Rows are points. Examples show where two turns around zero, p and q, send a point. Write where each new point lands after one turn and then the other. Backwards means that the second turn is done in reverse. Each puzzle has new turns, and all numbers are rounded.

Turn p:
|  0.10 |  0.37 | -0.03 | -> |  0.03 |  0.00 | -0.38 |
| -0.20 |  0.30 | -0.40 | -> | -0.20 | -0.41 | -0.28 |
|  0.01 |  0.15 | -0.42 | -> |  0.04 | -0.41 | -0.18 |
|  0.00 | -0.27 |  0.58 | -> | -0.02 |  0.56 |  0.30 |
|  0.15 | -0.11 | -0.02 | -> | 0.17 | 0.00 | 0.08 |
| -0.06 | -0.44 |  0.28 | -> | -0.01 |  0.25 |  0.46 |
Turn q:
| 0.28 | 0.41 | 0.07 | -> |  0.27 | -0.36 |  0.22 |
|  0.13 | -0.16 |  0.09 | -> | -0.10 | -0.12 | -0.17 |
| -0.08 | -0.29 | -0.34 | -> |  0.08 |  0.33 | -0.31 |
| 0.07 | 0.51 | 0.21 | -> |  0.13 | -0.30 |  0.45 |
| -0.22 | -0.51 | -0.32 | -> | -0.11 |  0.48 | -0.41 |
| -0.19 |  0.04 |  0.29 | -> | -0.27 | -0.03 |  0.21 |
Where do these land?
q, then p backwards: | -0.01 | -0.03 |  0.44 | -> | -0.40 | -0.05 | -0.18 |
p, then q: | -0.10 |  0.49 | -0.09 | -> |  0.24 |  0.43 | -0.13 |
q, then p: | -0.30 | -0.12 | -0.14 | -> | -0.14 |  0.00 | -0.32 |
p, then q: |  0.41 | -0.34 | -0.21 | -> | -0.07 | -0.49 | -0.29 |
